Each row of a before or after table is a point. One or more steps were done to the points. Then noise was added and the rows were shuffled. The steps act on how far a point lies along the listed directions, d1 being the first. Write out the steps. A step turns or swaps two directions, mirrors them in a line or flattens them onto one, adds a multiple of one to another, or multiplies one. Angles are multiples of 10 degrees, from the lower direction toward the higher: turns from -170 to 170, lines from 10 to 170 but not 90. Use the fewest steps. Two steps may share a direction if one is a turn and the other turns, adds or multiplies; they go together, in the order done. Otherwise the lowest direction goes first.
In the rows, 128 means zero.

Directions:
(1): [75 98]
(2): [158  75]
Before:
[[ 98 123]
 [127  93]
 [ 95 121]
 [175  84]
 [ 61 113]
 [ 51 150]
 [177  87]
 [127  78]
 [226 119]
 [174 102]
 [100 104]
 [146 110]
 [ 73 142]
 [ 45  86]]
After:
[[113  96]
 [140  93]
 [105 117]
 [ 66 121]
 [176  81]
 [ 37 173]
 [103  82]
 [183 114]
 [152 106]
 [203 110]
 [ 59 116]
 [155 112]
 [ 73 126]
 [174  48]]
Steps: swap d1 and d2

Directions:
(1): [187 112 155  74]
(2): [ 83  60 139 104]
Before (11 x 4):
[[136 128 127 133]
 [111  87 144 112]
 [142 136 140 119]
 [ 37  33 131 109]
 [ 69  96 134 117]
 [138 128 118 112]
 [ 88 120 102 160]
 [113 128 119 174]
 [131 138 132 113]
 [ 97 101 134 106]
 [134 123 138 115]]
After (11 x 4):
[[132 117 129 127]
 [ 96 201 102 184]
 [162 126 147  98]
 [ 29 163  65 235]
 [156 115 154  92]
 [155 120 127  94]
 [141 127 141  97]
 [128 249  78 223]
 [143 172 122 132]
 [ 49 133  95 223]
 [176 158 139 126]]
Steps: multiply d1 by 3; multiply d2 by -1

Directions:
(1): [111  93  67 101 148 110  67  62]
(2): [103  98 162 219 158 166 113  94]
Before:
[[129 125 155 177 148 108 146 106]
 [144 170  89  81 116  93 129 122]
 [122 143 192 181 129 158 150 148]
 [122 102  98 131 123 136  75  71]
 [114 143 174 163 123 190 142 117]
 [179 178 161  85  92 139 205 225]
 [213 180 103  21  99  78 206 185]
 [126 145  84  30  84 107 165 150]
 [101  87 183 243 195 179  91  94]
 [131 106 131 118 144 142 133 156]
 [131 141 145  89 112 111 161 140]
 [ 87  61  89 195 191 133  84  50]
 [124 131 208 226 129 197 153 146]]
After, 13 rows:
[[113 132  98 151 148 121  94  68]
 [164 182 213 136 121 143 197 237]
 [150 117  35  18 125  96  89 102]
 [ 80  79  67 112 138 135  92  48]
 [138 173 144  80  92 155 157 151]
 [115 113 116  91 130 109 122  90]
 [169 185 145  59  75 127 178 206]
 [153  81  24  73 171  86  74  22]
 [128 123 170 190 117 168 126 121]
 [147 169 138  68  99 109 152 173]
 [130 105 122 110 145 137 129 149]
 [149 150 151 132 127  90 169 142]
 [124 134 197 226 148 157 203 181]]
Steps: turn d1 and d2 by 100 degrees

Directions:
(1): [160  83  75  91 178  79 150  97 177 119 193]
(2): [157 230 104  58  98  97 117 144 158 114 111]
(3): [ 55 174  74 137 193 150 156 114  96  72 123]
(4): [ 97 163 163 106 138 125 117 158  83 175 233]
(5): [ 73 112 139 123 107 174 115 183 223  92 155]
(6): [119 123  79 131 165 139   7 127 134 167 113]
Before:
[[169  99 123  86  52 146  27 170 239 112 106]
 [114 129  90 101 162 143 120 138 180 163 189]
 [180 117 211  98  42 118 142 145 142 157 118]
 [ 64 196  68 155 191 176 183 129 146  45 168]
 [116  95  98 142 185 123 146 104 151 171 206]
 [207  37 123 151 146  55 186  66  50 155 159]
 [170 199 115  57  92 105  79 129 115 134 143]
 [132 142  72 139 162 133  85 122  86 125  53]
 [104  61 117 158 135 141  91 140 139 140 156]
 [180  39 149 137 120 106 149 134 128 147 153]]
After, 10 rows:
[[154 165 137 129 116 131 130 123  75 212 128]
 [236 126 137  73  72  58 208  86  97 106 124]
 [102 147 145  86 131 117 235 120 129  68 158]
 [151  63 147 164 113 116 147 118  97 152 124]
 [157 170  47 155 200 145  11 103  98 174 124]
 [158  79 121 119 100 142  74 168 195 133  96]
 [118 131 160 184 121 155 122 120  73 204 113]
 [119  95 161 170 116 150 194 147  78  92  98]
 [143 208 147  57  64 114 119 155 134 124 178]
 [ 37 109 186 212  79 211 155 173 100  73  76]]
Steps: turn d1 and d5 by -150 degrees; add 0.3 times d2 to d4; turn d3 and d6 by 90 degrees
